Rows are points. Examples show where two turns around zero, p and q, send a point. Write where each new point lands after one turn and then the other. Backwards means that the second turn is done in reverse. Each puzzle has new turns, and all numbers are rounded.
(in the rows, 100 means zero)

Turn p:
92 78 175 -> 107 39 149
102 83 64 -> 107 109 62
136 112 108 -> 127 118 120
71 127 54 -> 60 134 70
Turn q:
109 67 73 -> 136 108 77
133 126 136 -> 87 116 151
65 153 44 -> 42 124 43
85 106 115 -> 87 83 106
108 48 132 -> 148 69 123
Where do these land?
q, then p: 68 107 94 -> 90 91 70
q, then p backwards: 38 131 77 -> 35 83 71
q, then p: 121 113 124 -> 94 85 130
p, then q backwards: 101 42 105 -> 64 54 99
p, then q: 172 107 99 -> 93 150 152

Turn p:
58 62 66 55 90 71 -> 76 124 50 50 125 78
91 124 143 110 123 112 -> 85 98 142 127 118 116
70 64 68 86 83 79 -> 82 114 49 76 106 80
124 135 86 106 80 75 -> 123 125 117 98 63 83
124 118 105 78 102 111 -> 117 95 125 80 95 113
126 62 84 111 124 55 -> 119 77 84 100 112 38
107 71 136 117 107 131 -> 80 52 104 120 107 118
131 138 85 150 124 140 -> 156 94 114 154 89 131
69 125 129 88 66 127 -> 60 119 116 96 83 144
Turn q:
91 72 92 130 49 120 -> 112 80 97 152 73 71
78 135 69 141 109 121 -> 87 104 33 108 99 92
139 96 106 94 133 106 -> 111 92 105 89 112 147
96 119 115 107 111 121 -> 92 122 85 102 88 117
158 52 92 66 72 53 -> 155 57 165 93 127 94
96 135 127 70 107 110 -> 99 141 106 70 82 111
74 112 90 45 139 76 -> 67 101 116 32 111 95
80 77 118 135 70 136 -> 89 101 96 157 66 93
87 103 91 112 111 57 -> 87 100 98 95 142 80
Where do these land?
q, then p: 100 121 83 127 58 106 -> 132 108 90 108 72 65
q, then p: 75 119 89 88 160 109 -> 92 131 76 71 134 136
q, then p: 105 76 90 64 105 24 -> 78 73 144 82 157 68
q, then p backwards: 121 107 140 116 100 33 -> 74 136 102 88 167 87
q, then p: 116 99 90 81 140 145 -> 94 88 70 73 94 150
q, then p: 92 121 104 105 58 135 -> 110 118 95 100 46 88
p, then q: 94 72 118 107 62 120 -> 82 76 100 114 70 68
p, then q backwards: 96 85 85 111 117 127 -> 124 100 86 127 111 102

Turn p:
119 106 114 105 81 93 92 117 129 -> 103 102 146 103 100 96 108 94 97
64 86 78 84 95 72 59 82 93 -> 110 54 83 104 103 66 72 111 122
80 97 84 87 107 53 97 73 84 -> 111 75 66 125 101 62 101 110 99
82 86 110 90 115 80 89 122 108 -> 100 72 108 102 126 100 102 122 94
132 103 102 119 131 91 77 134 117 -> 129 112 134 121 122 124 84 117 85
85 123 80 89 89 122 131 96 70 -> 66 131 67 90 88 93 103 106 115
94 136 120 127 97 134 130 72 97 -> 65 127 85 112 90 122 109 52 103
129 92 105 134 87 127 109 106 89 -> 100 122 112 92 66 131 93 92 83
129 81 120 120 101 104 95 130 106 -> 111 102 134 93 95 127 99 109 71
79 93 65 78 98 128 142 80 98 -> 92 114 57 78 87 103 130 105 139
107 97 122 66 100 97 78 89 110 -> 114 89 109 78 125 77 98 82 94
Turn q:
121 81 115 119 117 80 109 95 95 -> 119 100 98 131 119 80 105 108 107
87 146 114 30 95 84 75 117 113 -> 116 72 90 25 86 106 73 85 127
142 81 112 111 85 89 98 107 89 -> 127 93 78 133 99 92 84 107 86
101 90 110 86 90 109 118 120 118 -> 95 76 100 98 76 95 102 121 100
107 115 33 53 109 87 118 109 112 -> 108 99 76 37 96 88 142 101 64
86 102 114 100 89 105 119 24 104 -> 109 77 139 120 117 139 132 64 105
89 98 118 122 102 95 46 107 106 -> 75 111 78 112 115 102 64 84 129
81 81 94 109 89 105 92 119 73 -> 78 111 111 107 95 82 76 96 79
103 106 120 116 95 118 118 76 78 -> 115 107 133 124 100 122 98 101 97
101 94 99 122 112 88 122 117 109 -> 100 111 99 114 91 75 118 116 110
90 83 76 118 124 134 97 98 95 -> 67 122 107 105 122 109 110 122 82
93 123 96 114 93 105 87 112 108 -> 91 121 89 94 84 110 94 95 113
Where do these land?
p, then q: 126 100 94 124 84 114 97 112 122 -> 112 88 106 114 80 129 83 104 117
q, then p: 51 93 121 82 91 87 105 104 101 -> 100 52 105 91 108 83 116 81 91
q, then p: 120 99 73 87 87 110 60 93 92 -> 111 115 65 88 100 98 66 106 119
q, then p: 121 78 44 80 116 113 124 107 89 -> 80 127 64 94 103 89 101 146 70
p, then q: 103 157 129 172 100 105 99 91 104 -> 74 139 136 142 107 147 92 66 125
q, then p: 104 89 112 81 107 133 59 111 111 -> 105 82 100 78 121 117 70 121 128
p, then q: 54 93 58 90 138 81 109 108 100 -> 64 119 64 99 93 71 128 137 95
p, then q: 127 78 121 93 99 79 105 102 98 -> 133 99 115 108 103 87 86 106 80
p, then q: 114 125 107 87 86 91 103 110 86 -> 114 114 111 88 97 86 91 81 118
p, then q: 121 104 92 82 93 93 107 81 113 -> 132 95 93 102 95 98 118 93 105
p, then q: 88 97 130 136 89 100 108 94 92 -> 79 101 131 120 101 111 91 83 82
p, then q backwards: 73 87 119 87 109 95 123 87 94 -> 105 81 75 86 101 95 93 90 130

Turn p:
91 86 139 105 66 113 90 80 73 55 97 114 -> 81 123 111 125 59 73 88 108 112 68 93 133
116 111 59 150 122 125 118 107 115 128 81 87 -> 136 86 48 123 122 128 102 102 83 125 82 82
92 77 93 144 96 90 55 91 134 134 62 106 -> 119 72 107 125 96 120 43 74 106 136 67 95
104 117 103 117 65 114 74 69 130 133 95 106 -> 97 127 89 103 82 115 54 99 115 141 92 88
151 147 73 108 136 100 121 134 118 105 67 111 -> 141 91 94 113 149 95 126 151 84 131 88 67
67 115 91 72 129 58 127 82 67 75 111 80 -> 76 91 97 92 136 57 123 73 89 77 146 112
84 73 144 77 115 98 117 72 97 88 115 105 -> 66 122 116 87 108 92 116 75 116 80 84 135
145 107 113 64 67 113 116 152 64 122 98 67 -> 118 126 131 100 57 115 161 113 69 105 119 62
58 120 114 78 121 96 120 132 87 82 122 97 -> 51 73 99 91 110 91 136 112 100 78 119 95
84 74 99 72 68 94 122 99 98 82 108 120 -> 90 99 103 62 69 74 106 99 92 90 95 125
123 82 114 120 69 96 81 98 128 82 120 88 -> 125 106 104 99 67 102 90 96 150 97 92 98
109 98 50 118 125 131 50 87 138 122 74 94 -> 132 92 83 104 129 133 38 96 89 101 72 59
76 94 108 75 122 72 110 96 50 93 150 125 -> 69 92 118 78 116 105 119 100 94 73 150 151
Turn q:
72 98 73 86 57 94 116 128 108 68 81 121 -> 100 83 77 127 92 88 116 113 98 75 40 112
117 85 117 107 123 108 53 63 92 93 144 100 -> 136 113 148 80 95 98 106 74 91 91 144 94
56 133 108 77 84 84 151 114 123 76 95 119 -> 42 113 94 111 87 81 113 124 108 77 55 128
111 155 73 95 86 57 140 130 109 83 80 105 -> 55 112 32 118 118 87 109 101 108 68 86 115
91 94 115 142 54 105 100 92 110 82 102 109 -> 102 99 114 124 80 88 116 86 127 91 76 58
113 95 133 115 99 152 74 121 88 105 129 88 -> 138 140 124 94 89 139 112 108 108 120 106 78
71 121 93 109 82 85 104 134 164 86 66 132 -> 80 95 85 169 85 86 94 116 138 82 74 132
44 119 107 133 94 74 120 138 95 81 74 106 -> 59 107 93 142 93 105 70 128 96 65 64 78
127 89 70 90 147 118 119 68 95 104 93 59 -> 86 68 105 63 147 132 103 81 94 120 127 114
119 87 111 117 119 144 77 63 63 147 120 121 -> 120 98 124 84 67 119 112 84 66 148 148 74
114 60 127 117 106 104 95 119 92 89 113 136 -> 128 112 126 126 109 80 119 128 85 110 109 76
111 95 67 75 125 100 70 83 77 125 116 75 -> 126 81 91 57 101 120 83 86 77 98 132 118
134 90 116 61 115 98 72 63 81 115 73 73 -> 121 104 103 64 125 87 68 60 85 140 111 117
121 81 89 73 111 77 109 83 103 148 113 58 -> 104 76 82 40 112 89 79 110 116 118 131 109
Where do these land?
q, then p backwards: 102 117 88 112 132 85 89 90 69 122 95 136 -> 75 118 75 97 83 100 98 98 50 117 89 91
q, then p: 129 120 132 114 81 74 119 143 87 65 57 88 -> 111 70 74 140 159 88 83 95 92 111 112 60
p, then q: 103 85 121 77 46 106 102 130 117 87 65 109 -> 103 112 67 96 95 64 68 99 119 114 54 78
q, then p: 93 130 103 96 106 119 95 79 117 155 121 55 -> 70 126 100 43 76 119 70 110 108 101 94 74
q, then p: 100 112 90 109 70 64 71 107 133 49 65 93 -> 135 88 90 129 134 62 57 98 130 97 76 112
p, then q: 100 94 67 62 155 115 116 91 103 124 117 135 -> 98 115 113 90 120 127 101 116 37 117 102 146
q, then p: 65 106 68 101 123 82 104 105 68 141 127 130 -> 99 83 103 88 41 107 110 110 83 61 137 113
p, then q: 110 105 95 79 67 62 109 102 106 55 105 73 -> 96 108 87 73 117 48 104 101 133 69 103 104
q, then p: 70 86 81 106 117 115 127 58 82 116 104 115 -> 69 102 110 94 62 108 115 65 81 84 97 126
p, then q: 91 93 138 129 124 128 115 94 126 120 101 79 -> 63 62 108 125 94 131 95 84 115 123 94 107
p, then q: 117 81 79 133 112 85 108 84 106 121 141 134 -> 125 93 99 118 86 102 141 108 87 130 129 136
q, then p: 111 84 143 67 70 71 68 106 96 60 80 86 -> 124 110 144 131 148 66 81 108 108 125 107 86
p, then q backwards: 114 67 47 120 120 96 91 93 70 126 95 100 -> 114 92 60 87 125 112 48 105 71 94 87 95
q, then p: 107 129 119 111 90 176 99 66 112 118 130 78 -> 57 164 71 71 79 109 107 101 102 132 73 82
q, then p: 87 92 131 84 85 121 88 152 107 42 96 88 -> 108 101 108 153 128 79 110 144 96 117 64 73

Turn p:
95 100 87 114 110 112 98 112 106 93 126 91 98 113 -> 91 74 103 105 87 108 110 101 91 98 82 90 87 102
95 112 107 99 99 105 121 84 102 93 87 112 100 105 -> 108 103 105 94 111 87 118 83 101 95 107 109 110 107
98 90 99 75 96 82 78 96 121 85 88 97 92 108 -> 110 110 85 89 86 78 86 116 96 80 114 87 93 105
102 91 101 78 91 83 87 113 116 76 104 91 113 89 -> 100 102 85 117 84 82 91 116 96 90 123 93 86 86
101 96 105 114 101 107 79 119 102 108 122 80 82 101 -> 96 95 105 102 81 116 94 113 110 100 71 88 84 88
77 84 101 98 104 98 87 115 99 98 131 96 95 96 -> 69 99 87 105 85 104 99 102 99 94 86 85 85 89
103 84 99 95 93 99 117 90 100 111 88 108 101 101 -> 101 99 89 83 109 93 96 92 103 113 108 109 111 99
97 113 101 121 82 86 110 94 91 114 92 106 103 105 -> 111 116 98 101 100 112 116 95 99 120 98 101 122 105
108 107 110 103 123 94 123 96 101 101 81 104 99 91 -> 107 98 111 109 123 83 98 89 118 107 103 99 110 111
94 114 86 97 104 97 110 99 74 113 82 109 104 106 -> 98 113 97 103 120 108 102 97 91 109 97 117 108 126
109 116 96 98 103 101 109 74 101 119 103 102 104 91 -> 96 98 116 88 114 111 110 108 112 104 116 104 115 107
93 83 90 82 90 105 86 106 126 80 87 77 105 87 -> 109 89 79 103 97 79 91 127 93 77 106 102 94 78
101 94 105 100 102 116 81 126 120 108 117 99 109 107 -> 94 80 98 109 69 112 84 100 106 86 91 103 98 93
113 103 116 101 105 103 112 82 80 101 88 94 110 110 -> 103 109 127 94 109 88 98 94 94 116 102 115 107 103
105 98 92 117 104 94 101 82 85 99 84 122 108 97 -> 107 108 105 97 122 108 95 85 83 108 109 91 117 105
100 117 113 109 99 113 105 89 80 105 92 114 94 92 -> 103 117 117 98 118 113 108 83 105 97 96 110 106 99
112 96 94 100 94 107 95 122 95 94 126 100 83 100 -> 99 92 95 102 88 117 100 96 104 105 93 96 67 94
Turn q:
123 95 111 117 90 103 101 84 96 106 138 102 107 104 -> 89 129 125 109 97 115 111 100 98 91 108 87 114 82
99 95 110 86 109 97 106 98 104 105 101 83 95 104 -> 105 97 111 93 108 97 93 108 95 111 110 113 103 97
117 107 104 90 93 110 77 95 93 106 99 87 100 101 -> 95 110 106 95 93 106 73 103 98 108 106 84 102 106
88 83 74 97 103 106 103 89 98 106 96 97 93 107 -> 106 99 75 93 101 96 110 112 84 102 112 96 99 94
93 106 111 93 92 100 100 89 87 108 89 97 114 102 -> 81 105 94 103 99 95 92 103 103 119 94 105 103 99
91 102 81 98 121 100 110 87 102 100 109 113 99 79 -> 111 107 89 115 119 87 110 90 85 94 100 98 85 93
94 103 96 92 93 79 101 176 106 109 100 132 95 100 -> 141 67 102 124 60 89 110 78 128 92 91 115 118 122
90 107 104 143 127 108 106 88 114 108 91 93 93 99 -> 103 111 91 91 131 111 115 108 131 93 108 102 75 93
90 94 105 95 98 77 85 94 103 94 105 99 96 89 -> 92 78 101 113 111 106 92 91 94 98 107 99 106 94
92 97 91 92 95 109 100 96 118 80 90 87 124 103 -> 83 101 90 74 99 96 97 84 88 93 105 115 96 110
110 109 92 104 84 104 110 92 94 101 97 86 93 98 -> 90 108 103 94 104 89 100 118 98 94 98 88 106 110
90 102 103 90 90 111 92 126 89 85 106 94 93 107 -> 103 90 100 102 73 100 82 110 99 84 97 113 100 103
102 113 103 92 102 90 99 96 103 94 95 113 98 113 -> 101 97 101 106 103 114 102 98 94 108 86 105 101 114
100 91 111 93 92 103 105 98 109 101 90 117 95 94 -> 96 86 109 100 92 97 113 95 97 112 95 95 88 100
121 96 105 117 109 101 105 92 86 97 93 98 104 101 -> 101 113 104 87 110 104 100 103 109 101 83 87 105 86
Where do these land?
q, then p: 93 118 93 105 104 105 91 112 119 80 84 96 89 101 -> 111 92 96 79 92 87 91 93 87 89 95 94 80 111
p, then q: 94 80 115 102 100 106 101 98 109 85 107 107 119 101 -> 77 92 96 113 111 93 96 94 93 95 102 92 108 83
p, then q: 82 107 79 106 82 111 103 113 94 96 102 101 84 112 -> 110 103 85 87 94 86 112 118 89 101 79 91 95 108
p, then q: 104 95 107 92 115 85 97 102 115 117 83 81 122 89 -> 101 95 95 103 93 112 97 68 123 92 114 107 116 100
p, then q: 96 104 116 101 87 102 79 86 84 106 86 112 120 111 -> 79 120 100 119 90 105 82 91 101 104 79 103 98 105
p, then q: 102 106 116 78 90 97 115 106 81 95 106 83 87 93 -> 112 86 110 124 109 100 117 106 109 102 99 99 89 121
p, then q backwards: 106 106 97 87 93 96 88 100 104 94 121 91 99 106 -> 94 95 104 102 87 123 98 100 105 101 104 102 86 105
q, then p: 108 107 80 88 82 111 92 98 87 106 97 104 85 86 -> 109 111 98 107 88 100 103 124 87 119 83 97 92 100
p, then q: 92 109 80 112 111 84 92 82 102 79 121 116 112 100 -> 92 116 100 94 104 92 91 129 99 85 104 122 112 77
q, then p: 82 109 115 95 115 112 108 97 87 116 94 113 87 109 -> 118 96 86 101 103 123 93 90 122 105 86 97 103 106
q, then p: 121 93 84 110 101 115 118 91 111 108 101 97 110 123 -> 96 98 107 108 99 96 118 104 112 103 115 130 89 120
q, then p: 87 91 119 113 87 89 99 92 110 104 98 103 86 85 -> 85 89 89 97 100 85 103 93 112 103 83 87 104 82
p, then q backwards: 119 97 101 107 103 107 109 105 92 119 117 83 106 88 -> 93 95 136 100 101 92 96 94 96 108 91 101 92 108
p, then q: 91 83 100 107 117 98 92 101 89 87 86 114 93 108 -> 96 99 84 96 119 111 77 109 96 107 93 94 106 98
p, then q: 123 95 100 97 112 82 115 120 117 109 96 99 100 88 -> 110 100 103 92 104 115 112 89 109 97 134 87 109 101
